Each row of a before or after table is a point. One or more steps were done to the points. Then noise was added and the rows were shuffled. The steps act on how far a point lies along the listed directions, d1 being the first. Name the steps. A step turns or swaps two directions, mirrors them in a line or flattens them onto one, adds a multiple of one to another, or multiplies one. Angles are multiples of 10 degrees, from the lower direction toward the higher: turns from -170 to 170, lines from 10 to 170 but not 90. Use the fewest steps. Two steps may share a direction if one is a turn and the other turns, adds or multiplies; they go together, in the order done. Otherwise the lowest direction goes first.

Directions:
(1): [48  4]
(2): [  4 -48]
Before, 13 rows:
[[ 74 -71]
 [-64  -5]
 [ 10 -24]
 [ -1  13]
 [-10 -15]
 [-21 -10]
 [ 17 -40]
 [ 36 -28]
 [  2  -4]
 [ 45 -55]
 [ 18  20]
 [ 33 -24]
 [-35  17]]
After:
[[-23  70]
 [ 61 -17]
 [ -6 -12]
 [-27 -12]
 [ 23 -30]
 [-20  38]
 [ -1   6]
 [ 10  11]
 [-24  40]
 [ 24   3]
 [-46  90]
 [ -1  27]
 [ -2  44]]
Steps: turn d1 and d2 by -160 degrees

Directions:
(1): [ 50   1  12  14 -62 -11]
(2): [ 39 -14   4  52  47 -15]
(3): [-14 -40  67 -13   2 -19]
(4): [-33 -23 -32  21 -18 -58]
Before (11 x 6):
[[-29   0 -18 -15  -1 -12]
 [-17   5  -5 -25 -19  -6]
 [  6 -10 -23  21  18 -48]
 [ 17 -24  48  29   2 -40]
 [-39 -36  19   7  43 -73]
 [ 19  -4  11  24   1 -34]
 [  3 -11  -5  12 -18   3]
 [ -7 -13  25 -18 -22   8]
 [-85  29 -90 -62   1  26]
 [ 19 -43  -2  29  -8 -69]
 [  3 -32  15  10 -46 -36]]
After (11 x 6):
[[ -4 -23  30  33  36 -39]
 [-27  -8  24 -30  40  -8]
 [ -3  16 -15 -13  18  21]
 [  6  21 -31  -2  10   3]
 [ 10   0  34  -4  95   6]
 [-22 -14  17   1  18 -29]
 [-12 -13  -8  10  -1   2]
 [  1  65 -59 -61  -3  99]
 [ 20   0 -24  28  -2  -5]
 [-38 -43   7  -7  63 -35]
 [-28 -24 -31  28  36 -26]]
Steps: turn d1 and d4 by 90 degrees; swap d2 and d3

Directions:
(1): [ 16 -42  52   3 -17 -12  19  80  18  14   3]
(2): [ 14  31 -20  32 -84  20 -19  12 -20  39  10]
(3): [ 59  40  48 -27  12  40 -33   4 -16 -31  18]
Before:
[[ -5  19 -16  14   3  -7  -2 -42 -15   8  -5]
 [ 17  18  15 -30   4  18 -22  -1  -6 -16  18]
 [ 17  47  -5  12 -11  27 -29 -31  -7  -1  16]
 [ 12 -31  52 -21  45 -15  11  42  21 -20   1]
 [ -5  -9  25   3  -3   3   1  18  -2   0  -3]
 [-27 -26 -10   1  16 -16  10  29  20  -2 -12]
 [  1   3  10   3 -37  11  -8  30   3  15 -10]
 [ -3 -20  23  -9  20  -8  13  29  13   4  -9]
 [ 11 -21  35 -23  35 -12   5  33  23 -21  -1]
 [  7   7   5  -4   2  14 -12   2 -16   7   6]
 [ 35  39  22  -1  -7  39 -24 -14 -15 -18  13]
 [  3  13  -3  -2  -9   7 -14 -17  -3   1  -1]
 [ 21  11  -3 -14  20  12 -12  -4  12 -11 -10]
 [  9  31   0 -12  17  28 -19 -29  -6 -26  10]]
After (14 x 11):
[[-11   2 -15   5  -4   5  -6  -6 -15  17   1]
 [-10  -4  -9   8 -21  -6  -1  -2   4  15  -5]
 [ -4  14  11  -2   6  13 -11 -14 -11 -10  -1]
 [-30   4 -36  43 -43  -9   3  -7   9  38   2]
 [  9  35  -6   2 -44  28 -27  -1 -12  10  -5]
 [  2   9  14 -41  95  -1  -9 -45   5 -54  -1]
 [ 12   0  24 -24  38  10 -12  26  11 -30  -1]
 [-34   9 -48  32 -26   1   6 -39  -5  18  -7]
 [ -7 -19   8  24 -16 -24  18  14   1  26  -7]
 [-44 -18 -32  13   6 -13  18 -13  15   5  -7]
 [  9  12  17 -26  47  10  -7 -12   1 -21  -5]
 [ -8  -7 -25  -5  23  -7   4 -11  19  -1 -19]
 [  0   7   4 -38  74  -5  -8 -33  12 -45  -5]
 [-32   0 -34 -12   2  -8  -2 -27   1   2   4]]
Steps: turn d1 and d3 by 120 degrees; multiply d2 by 1.6
